Each row of a before or after table is a point. One or more steps were done to the points. Then noise was added and the rows were shuffled. The steps act on columns, c1 being the first. Name the steps. A step turns or swaps two columns, mirrors them in a line or flattens them onto one, adds a multiple of one to another, or multiplies or shifts one. Angles are multiples of 10 degrees, from the lower column toward the higher: turns from -170 to 170, lines from 10 to 170 but not 90. Use the fewest steps. Two steps may share a column if one is a turn and the other turns, adds or multiplies; they go together, in the order done. Otherwise the lowest column goes first.

Before, 12 rows:
[[-0.28 -0.22]
 [ 0.27  0.43]
 [ 0.07  0.13]
 [-0.24  0.15]
 [-0.41 -0.13]
 [ 0.19  0.17]
 [-0.20 -0.05]
 [-0.33 -0.13]
 [-0.12 -0.09]
 [ 0.18  0.37]
 [-0.07 -0.06]
 [ 0.18  0.14]]
After:
[[-0.30 -0.11]
 [ 0.18  0.08]
 [ 0.50  0.16]
 [-0.84 -0.15]
 [ 0.64  0.41]
 [-0.20 -0.04]
 [ 0.45  0.12]
 [ 0.45  0.39]
 [-0.72 -0.18]
 [-0.49 -0.03]
 [-0.64  0.16]
 [-1.01 -0.11]]
Steps: multiply c1 by 2.5

Before (11 x 3):
[[-0.17  0.46 -0.24]
 [ 0.21 -0.24 -0.16]
 [-0.36 -0.21  0.06]
 [ 0.01  0.01 -0.13]
 [ 0.10 -0.16 -0.13]
 [ 0.06 -0.13  0.04]
 [-0.28  0.37 -0.50]
 [-0.39  0.31 -0.32]
 [ 0.02 -0.07 -0.18]
 [-0.51  0.64 -0.22]
 [-0.32 -0.07 -0.02]]
After:
[[-0.38  0.66 -0.32]
 [ 0.03 -0.15 -0.17]
 [ 0.00  0.04 -0.12]
 [-0.37 -0.42  0.06]
 [-0.34 -0.12 -0.01]
 [ 0.06 -0.26  0.03]
 [ 0.08 -0.30 -0.15]
 [-0.52  1.27 -0.25]
 [-0.27  0.76 -0.49]
 [ 0.20 -0.48 -0.16]
 [-0.15  0.93 -0.22]]
Steps: multiply c2 by 2

Before:
[[ 0.08  0.31 -0.28  0.12]
 [ 0.03  0.01 -0.34  0.12]
 [ 0.24 -0.13 -0.20  0.18]
 [-0.13 -0.19 -0.54 -0.15]
 [ 0.33  0.01 -0.58 -0.48]
 [-1.02 -0.02  0.84 -0.12]
 [ 0.18 -0.18  0.75  0.15]
 [-0.11 -0.06 -0.39 -0.06]
 [ 0.27  0.21 -0.63  0.00]
 [ 0.18  0.18 -0.25  0.00]]
After:
[[-0.09 -0.33  0.30  0.48]
 [ 0.15 -0.27  0.30  0.16]
 [-0.03 -0.20  0.10  0.26]
 [-0.11  0.24  0.18  0.58]
 [-0.27 -0.03 -0.27 -0.76]
 [ 0.78  0.65 -0.53 -0.73]
 [-0.03  0.04  0.33  0.22]
 [ 0.04  0.14  0.16  0.38]
 [-0.25 -0.22 -0.06  0.69]
 [-0.27  0.00  0.24  0.04]]
Steps: turn c1 and c2 by -140 degrees; turn c3 and c4 by -120 degrees
